Each point is reached from the start by the listed moves, each made once or not at all, plus a little noise. Say if it took an odd or an even number of moves. Then give how often each move was made.
In the rows, zero is written as 128.

Moves:
(1): [204 138 114 120 130]
(2): [111 249 106 119 132]
Start: [101 111 151 133 112]
Points:
[162 237 115 117 119] -> even (1, 1)
[177 121 139 124 109] -> odd (1, 0)
[ 99 112 157 127 110] -> even (0, 0)

Moves:
(1): [200 125 144 125 131]
(2): [135 194 122 131 145]
(3): [110 133 199 115 133]
(4): [126 122 141 181 129]
Start: [130 163  98 132 112]
Points:
[107 161 184 173 122] -> even (0, 0, 1, 1)
[129 222 109 185 128] -> even (0, 1, 0, 1)
[192 227 194 173 138] -> even (1, 1, 1, 1)

Moves:
(1): [216 115 129 131 141 111 122 135 102 144 119]
(2): [141 205 104 135 136 126 109 126 127 153 142]
(3): [141 140 202 117 121 129 122 122 133 126 120]
(4): [118 107 146 209 136 109 118 125 130 127 141]
(5): [116 128 134 127 194 130 145 135 128 144 122]
(6): [138 133 129 150 133 193 126 133 139 119 121]
(7): [144 138 134 132 113 128 218 158 122 126 137]
(8): [121 131 138 116 144 116  86 245 147 119 146]
(9): [143 132 127 128 129 115 133 105 212 129 139]
Start: [ 65 174 110 150 150 106 121 117  88 123  89]
Points:
[ 80 184 189 138 207  93 137 102 172 129  89] -> odd (0, 0, 1, 0, 1, 0, 0, 0, 1)
[ 68 186 119 158 173 159  74 246 116 103 101] -> even (0, 0, 0, 0, 0, 1, 0, 1, 0)
[ 89 186 112 173 144 172 210 148  90 113  88] -> even (0, 0, 0, 0, 0, 1, 1, 0, 0)
[182 245  94 180 249 132 118 110 155 171  90] -> odd (1, 1, 0, 0, 1, 1, 0, 0, 1)
[ 95 189 118 171 201 162 237 128 180 128  99] -> even (0, 0, 0, 0, 1, 1, 1, 0, 1)

Moves:
(1): [170 138 130 133 124 125 127 123 123 131 122 127 122 122 136 128]
(2): [110 189 136 123 119 132 130 122 138 132 136 129 125 127 132 128]
(3): [129 120 179 134 124 122 120 119 135 126 125 118 135 139 123 137]
(4): [115 125 118 194 130 138 130 127 125 135 133 129 137 121 127 130]
(5): [126 134 127 133 195 111 135 116 136 113 130 137 134 124 136 133]
(6): [133 128 140 124 136 180 128 132 132 117 123 126 133 132 129 121]
(7): [124 126 146 133 127 131 189 116 127 133 132 124 130 131 134 127]
(8): [134 137 144 123 134 121 133 194 124 137 133 120 141 116 112 133]
(9): [133 119 123 132 126 127 134 132 179 133 132 125 119 123 125 132]
(10): [125 122 137 117 137 139 126 122 123 171 121 129 131 112 129 129]
(11): [145 121 134 126 128 135 121 129 121 132 193 129 130 121 135 127]
(12): [130 127 132 127 127 125 127 134 129 131 130 174 130 135 125 124]
(13): [135 127 116 119 121 118 129 113 136 125 130 124 194 121 122 137]
(14): [131 127 111 131 137 129 136 138 130 145 130 125 130 188 139 130]
Start: [141 111 133 124 104 145 120 115 117 130 138 126 112 138  99 121]
Points:
[133 158 186 122  92 134 181  91 143 152 155 150 186 210 106 137] -> even (0, 1, 1, 0, 0, 0, 1, 0, 0, 0, 0, 1, 1, 1)
[178 111 134 171 112 207 120  92 115 170 128 122 189 106 101 126] -> odd (1, 0, 0, 1, 0, 1, 0, 0, 0, 1, 0, 0, 1, 0)
[199 109 180 133 163 163 126  81 191 105 132 114 181 130 102 142] -> even (1, 0, 1, 0, 1, 1, 0, 0, 1, 0, 0, 0, 1, 0)
[191 163 249 123 174 190 182 141 176 173 207 110 133 104 107 137] -> even (1, 1, 1, 0, 1, 1, 1, 1, 1, 1, 1, 0, 0, 0)
[200 111 155 174 132 214 125 190 100 203 200 161 142 161 107 120] -> even (1, 0, 0, 1, 0, 1, 0, 1, 0, 1, 1, 1, 0, 1)
[164 168 216 193 185 194 198 149 182 193 148 107 142 164 110 142] -> odd (1, 1, 1, 1, 1, 1, 1, 1, 1, 1, 0, 0, 0, 1)

Moves:
(1): [172 122 129 126 125 125 131 135 121 129 135 121 132 135 137 129 129 130
 127 120 121 124 126]
(2): [132 166 126 121 121 131 132 137 128 128 126 131 122 133 128 131 138 125
 132 126 122 135 126]
(3): [120 130 184 125 128 127 120 134 127 140 133 146 119 134 129 136 125 141
 135 123 122 116 119]
(4): [137 131 130 168 127 118 129 134 126 136 132 122 130 127 135 123 128 122
 125 134 132 127 136]
(5): [130 138 132 121 193 124 130 129 124 132 120 104 125 118 123 106 126 142
 124 122 133 146 125]
(6): [128 127 132 139 118 170 137 131 124 135 121 127 138 124 138 128 127 121
 125 129 128 126 126]
(7): [124 120 130 127 124 120 158 132 130 132 128 138 121 123 116 121 131 137
 126 129 118 124 139]
(8): [118 118 117 118 133 123 127 172 123 135 132 129 128 116 129 121 113 120
 132 126 128 124 118]
(9): [143 123 128 130 128 129 130 136 179 130 130 138 128 126 133 117 118 130
 127 123 126 136 134]
(10): [134 131 124 119 129 128 129 122 133 174 137 138 126 130 117 129 119 125
 124 132 130 129 131]
(11): [128 136 127 120 147 137 125 128 126 121 172 135 128 120 136 138 125 137
 130 125 128 121 132]
(12): [138 115 114 132 143 131 111 124 116 122 124 179 144 138 127 123 130 127
 115 136 129 134 131]
(13): [121 127 128 132 132 116 127 124 127 132 124 128 173 122 119 128 127 133
 121 119 127 127 123]
(14): [127 124 126 130 134 126 134 137 137 118 132 117 127 171 121 126 130 128
 128 123 128 127 139]
(15): [122 127 124 116 132 123 137 130 130 130 125 130 134 141 164 127 128 122
 129 130 132 134 129]
(16): [132 124 132 138 141 124 137 134 133 129 121 132 124 131 138 174 125 121
 126 117 132 118 119]
(17): [123 124 130 124 136 132 120 134 131 144 122 124 128 123 135 124 181 130
 119 134 139 133 123]
(18): [129 127 124 130 120 140 124 139 129 143 129 130 122 124 141 135 122 186
 123 142 140 130 125]
(19): [135 130 122 130 135 136 132 118 136 141 130 136 136 128 133 127 125 140
 184 133 130 127 133]
(20): [140 132 130 119 131 135 131 122 134 111 128 129 145 134 128 127 122 129
 132 180 137 118 129]
Start: [151 118 110 138 137 125 143 116 122 130 139 121 139 124 129  96 133 133
 115 141 141 111 107]
Points:
[161 120 170 124 215 165 153 141 186 222 122 143 194 117 186 119 146 202
  95 186 178 119  80] -> odd (0, 0, 1, 0, 1, 1, 0, 0, 1, 1, 0, 0, 1, 0, 1, 1, 1, 1, 0, 1)
[212 102  88 126 147 124 157 130 192 205 155 138 195 180 170  91 107 202
 152 139 151 118 122] -> even (1, 0, 0, 0, 0, 0, 0, 0, 1, 1, 0, 0, 1, 1, 1, 0, 0, 1, 1, 0)
[156 113  95 122 179 131 136 117 112 119 176 182 161 139 171 102 131 135
 106 149 145 117 113] -> odd (0, 0, 0, 0, 0, 0, 0, 0, 0, 0, 1, 1, 0, 0, 1, 0, 0, 0, 0, 0)
[224 125  85 149 229 102 191 193 161 155 145 161 165 174 169  39 122 147
 154 136 128 139 136] -> odd (1, 1, 0, 1, 1, 0, 1, 1, 1, 0, 0, 1, 0, 1, 1, 0, 0, 0, 1, 0)
[147 147 155 114 213 158 154 178 170 199 124 138 194 109 186  61 158 161
 164 126 147 135  84] -> even (0, 1, 1, 0, 1, 1, 0, 1, 1, 0, 0, 0, 1, 0, 1, 0, 1, 0, 1, 0)
[135 140 150 101 152 158 188 188 133 191 194 161 131 167 159  98 114 133
 126 132 123 100 113] -> odd (0, 1, 1, 0, 0, 1, 1, 1, 0, 1, 1, 0, 0, 1, 1, 0, 0, 0, 0, 0)
[167 115 162 119 158 130 167 133 191 179 198 171 175 155 119 100 100 227
 110 187 146  87 127] -> odd (0, 0, 1, 0, 0, 0, 1, 0, 1, 1, 1, 0, 1, 1, 0, 0, 0, 1, 0, 1)
[196 150  85 148 249 127 141 179 166 185 179 181 199 108 148 110  88 193
  88 185 168 116  98] -> even (0, 1, 0, 1, 1, 0, 0, 1, 1, 1, 1, 1, 1, 0, 0, 1, 0, 1, 0, 1)
[228 158 151 156 150 177 167 160 180 166 193 148 210 180 208 106 115 212
 169 183 147  94 121] -> odd (1, 1, 1, 1, 0, 1, 0, 0, 1, 0, 1, 0, 1, 1, 1, 0, 0, 1, 1, 1)
[157 122 110 127 214 151 177 132 138 181 129  97 144 172 164 115 119 123
 103 127 153 123 111] -> even (0, 0, 0, 0, 1, 1, 0, 0, 0, 1, 0, 0, 0, 1, 1, 1, 0, 0, 0, 0)

Moves:
(1): [141 122 107 136 123 105 152 140 136 142 118 111 124 132 127 123 125  99
 108 133 137 141 140 122 146]
(2): [146 147 132 147 121 129 113 137 135 110 143 128 141 128 145 132 126 118
 134 123 148 142 129 128 129]
(3): [131 110 157 144 137 120 140 127 143 131 123 126 127 130 147 114 123 116
 124 120 130 131 132 131 127]
(4): [125 103 114 153 130 123 124 141 143 136 152 110 114 129 117 126 114 159
 128 127 145 130 127 128 112]
(5): [130 124 123 122 144 126 128 148 144 123 128 131 147 127 139 127 133 136
 137 120 123 133 145 133 119]
(6): [156 116 134 133 113 153 124 138 141 127 115 129 135 116 135 104 117 134
 129 123 113 111 142 129 156]
(7): [110 131 126 124 132 136 143 132 134 122 134 135 115 127 122 136 132 121
 132 125 115 127 125 138 143]
(8): [106 112 144 115 131 138 124 150 119 123 133 106 124 134 119 126 137 123
 130 114 129 117 129 135 119]
(9): [122 130 134 116 112 127 118 132 149 133 128 131 122 120 120 117 116 133
 136 129 122 125 144 123 124]
(10): [117 146 133 134 131 144 143 128 119 148 114 142 139 135 112 124 133 129
 133 133 128 134 121 142 129]
(11): [125 114 133 123 132 138 129 125 133 134 146 128 133 142 124 134 127 121
 126 146 128 142 127 113 137]
(12): [141 103 117 114 122 144 123 142 138 112 142 176  93 132 118 106 130 116
 131 136 134 127 119 142 104]
(13): [133 110 128 138 112 124 134 133 134 122 121 143 152 140 120 131 131 120
 121 122 117 119 135 123 126]
(14): [112 125 126 129 124 122 127 122 124 114 105 122 116 160 143 123 143 134
 114 132 121 134 145 126 134]
(15): [112 123 150 123 128 100 128 139 115 152 142 124 131 129 149 126 124 142
 146 117 151 115 128 154 146]
(16): [138 135 138 130 130 140 123 135 120 126 114 130 125 134 137 157 118 131
 119 123 124 140 129 115 121]
(17): [136 116 134 149 135 124 136 121 147 151 129 113 110 116 123 138 163 119
 145 139 149 110 142 122 134]
(18): [147 136 138 128 122 120 124 143 123 124 150 129 122 124 133 127 144 148
 123 117 123 121 126 125 119]
(19): [131 127 125 127 125 127 138 138 126 125 120 126 122 138 116 120 124 125
 152 127 127 121 117 126 137]
(20): [137 141 138 130 132 127 117 142 137 130 124 112 141 102 132 139 131 135
 120 164 122 131 107 145 130]
(21): [129 124 122 118 125 128 144 126 135 118 137 132 115 129 116 129 123 131
 131 131 152 125 130 125 116]
(22): [112 112 128 119 111 123 134 124 122 111 139 120 127 120 140 129 129 122
 134 128 132 159 135 124 121]
(23): [113 115 140 131 127 122 122 127 100 122 127 113 130 121 124 116 104 137
 138 142 121 110 161 123 102]
(24): [131 105 148 126 134 114 133 123 107 106 134 133 124 146  99 136 132 136
 131  89 111 135 140 158 133]
Start: [129 136 130 128 103 101 126 131 123 132 116 133 119 117 138 125 152 129
 127 139 144 104 135 123 111]
Points:
[ 83  66 143 140  68 131 153 192 153 109 179 128  34 110  75  87 150 126
 213 155 210  94 176 142  43] -> even (0, 1, 0, 1, 0, 0, 1, 1, 1, 1, 0, 1, 0, 0, 0, 0, 1, 0, 1, 0, 1, 1, 1, 0)
[167  34 170 130  67 117 128 249 215  88 129 139  87 135 126  50 152 176
 139 134 137  67 169 153  69] -> odd (0, 0, 1, 1, 1, 1, 0, 1, 1, 0, 0, 1, 1, 1, 0, 0, 0, 1, 1, 1, 1, 0, 0, 0)
[129  91 197 144 109 142 175 146 118 114  68 151 104 193 120 121 149 123
 135 104  91 128 161 149 178] -> odd (0, 0, 1, 0, 0, 1, 1, 0, 0, 1, 1, 0, 0, 1, 0, 1, 0, 0, 1, 0, 0, 0, 0, 1)
[135 108 139 165  75  62 167 191 187 115 143 108 106 143 172  88 155 147
 124 122 196 172 202 122  79] -> odd (1, 1, 1, 1, 1, 0, 0, 0, 1, 1, 0, 0, 0, 1, 0, 0, 0, 1, 0, 0, 1, 1, 0, 0)
[154 106 191 143  74  77 151 161 159  74 161 166 115 137 115 121 155 128
 136  71 137 106 173 152 105] -> even (0, 1, 1, 0, 0, 0, 1, 0, 1, 0, 0, 0, 1, 0, 0, 0, 0, 1, 0, 0, 1, 0, 0, 1)
[156  81 144 156  55  93 145 195 130  50 158 170  89 163  95 111 175 166
 147 131 164 145 130 181  63] -> even (0, 1, 0, 1, 0, 0, 0, 0, 0, 1, 0, 1, 1, 1, 0, 0, 0, 1, 1, 1, 1, 1, 0, 1)
[114  60 162 140  91 106 157 190 194 127 128 128  86 157 158  80 200  59
 146 156 190 166 207 130  98] -> even (1, 1, 1, 0, 1, 0, 0, 1, 1, 1, 1, 1, 0, 1, 0, 0, 1, 0, 0, 0, 0, 1, 0, 0)

Moves:
(1): [157 115 129 115 143 111 158 123 142  99 139 124 131 120 117 131 144 130
 109 130 128 132 100 140 117 121]
(2): [115 154 131 147 133 137 136 136 117 125 110 141 122 128 130 120 129 148
 117 138 118 128 115 120 124 121]
(3): [124 128 155 141 131 137 118 133 128 134 132 127 137 131 121 122 145 127
 130 124 124 129 136 126 125 124]
(4): [146 121 105 157 139 152 136 117 129 105 135 127 154 129 135 126 121 150
 152 135 137 129 148 137 128 119]
(5): [146 125 149 122 151 124 125 127 113 138 138 141 118 120 136 139 121 130
 134 135 121  87 156 143 103 148]
(6): [120 133 113 118 119 161 145 122 130 138 124 123 112 131 126 135 147  97
 117 137 122 119 124 140 138 120]
(7): [117 108 129 119 135 122 142 148 117 149 115 111 133 147 131 126 134 142
 136 135 137 125 125 139 116 122]
(8): [141 133 116 141 127 132 129 148 140 125 138 145 124 140 112 125 124 130
 140 132 126 113 115 125 141 131]
(9): [110 131 133 134 132 128 134 131 158 126 127 125 122 122 119 132 121 139
 122 135 128 128 134 132 118 124]
(10): [138 130 122 116 122 124 105 132 130 165 133 147 131 118 125 119 107 160
 112 149 134 139 121 155 146 127]
(11): [117 115 126 128 127 124 134 137 134 122 143 118 130 138 146 131 125 134
 124 131 127 137 125 124 129 145]
(12): [111 118 148 130 124 148 146 104 127 132 130 149 141 139 118 110 126 126
 127 133 134 143 133 125 130 137]
(13): [124 134 116 125 135 131 123 128 127 125 140 126 148 131 121 141 119 135
 136  97 111 127 128 123 117 127]
(14): [132 118 130 117 126 126 125 120 134 153 121 111 137 162 125 119 137 135
 108 133 123 112 119 116 105 137]
(15): [135 116 153 128 138 128 130 125 126 144  97 139 148 114 160 132 117  95
 117 133 104 134 137 128 143 127]
(16): [130 125 125 156 137 131 123 147 132 141 137 131 122 157 126 149 114 133
 123 131 142 145 150 114 118 134]
(17): [128 120 107 136 118 109 128 135 127 132 125 152 143 123 133 126 149 132
 127 123 121 126 142 125 119 118]
(18): [127 111 127 105 114 146 109 122 139 131 131 139 112 121 123 139 129 147
 131 132 118 126 127 117 119 132]
(19): [127 139 123 135 134 124 145 123 134 147 139 138 133 116 129 137 136 111
 159 157 126 148 122 131 119 139]
(20): [120 134 128 110 111 131 117 149 114 113 123 125 147 116 125 147 128 113
 133 149 133 129 128 136 113 110]
(21): [138 126 118 117 116 143 131 126 139 143 136 125 131 117 139 136 115 133
 121 128 151 117 116 116 112 105]
(22): [116 124 120 127 150 130 111 132 130 114 137 130 121 134 138 107 128 120
 130 127 148 148 132 132 137 132]
(23): [136 133 132 105 138 136 128 140 127 121 134 117 135 123 133 125 135 130
 130 130 131 127 153 112 140 129]
(24): [138 134 129 130 124 122 134 135 125 132 107 137 138 137 152 144 134 134
 137 127 152 122 131 149 133 135]
Start: [144 120 126 132 135 117 117 101 108 137 122 106 143 124 141 143 138 121
 140 135 107 149 103 122 133 128]
Points:
[154  89 123 144 154 167 153 154  94 112 119 151 239 163 141 184 177 205
 165 155 130 170 156 121  68  92] -> odd (1, 1, 1, 1, 0, 0, 1, 0, 0, 0, 0, 1, 1, 0, 0, 1, 1, 1, 0, 1, 0, 0, 1, 1)
[186  98  60  91 129 146 149 156 164 183 137 142 204 113 122 159 153 232
 143 249 126 136  80 131  55  72] -> even (1, 1, 0, 1, 0, 0, 1, 1, 1, 1, 0, 0, 0, 1, 0, 0, 1, 1, 1, 1, 1, 0, 1, 0)
[172  66 127  56 127 114 138 145 110 228 128 134 181 139 168 195 210 149
 134 234 110 116  95 197  50 143] -> odd (1, 0, 1, 0, 1, 1, 1, 0, 0, 1, 1, 0, 0, 1, 0, 0, 1, 1, 1, 1, 0, 0, 0, 1)
[140  83 138  97 126 135 157  97 124 207 133 147 245 127 150 156 181  84
 105 195  59 189  81 155  99 123] -> even (1, 0, 1, 0, 0, 1, 0, 0, 0, 1, 1, 1, 1, 1, 1, 0, 1, 0, 1, 1, 0, 0, 0, 0)
[182 102 165 102 163  83 125 156  73 211  66 151 242 136 181 169 167 167
  99 169  81 102 107 185  59 111] -> even (1, 1, 1, 0, 1, 0, 1, 0, 0, 1, 0, 0, 1, 1, 1, 0, 1, 0, 0, 1, 0, 0, 0, 1)
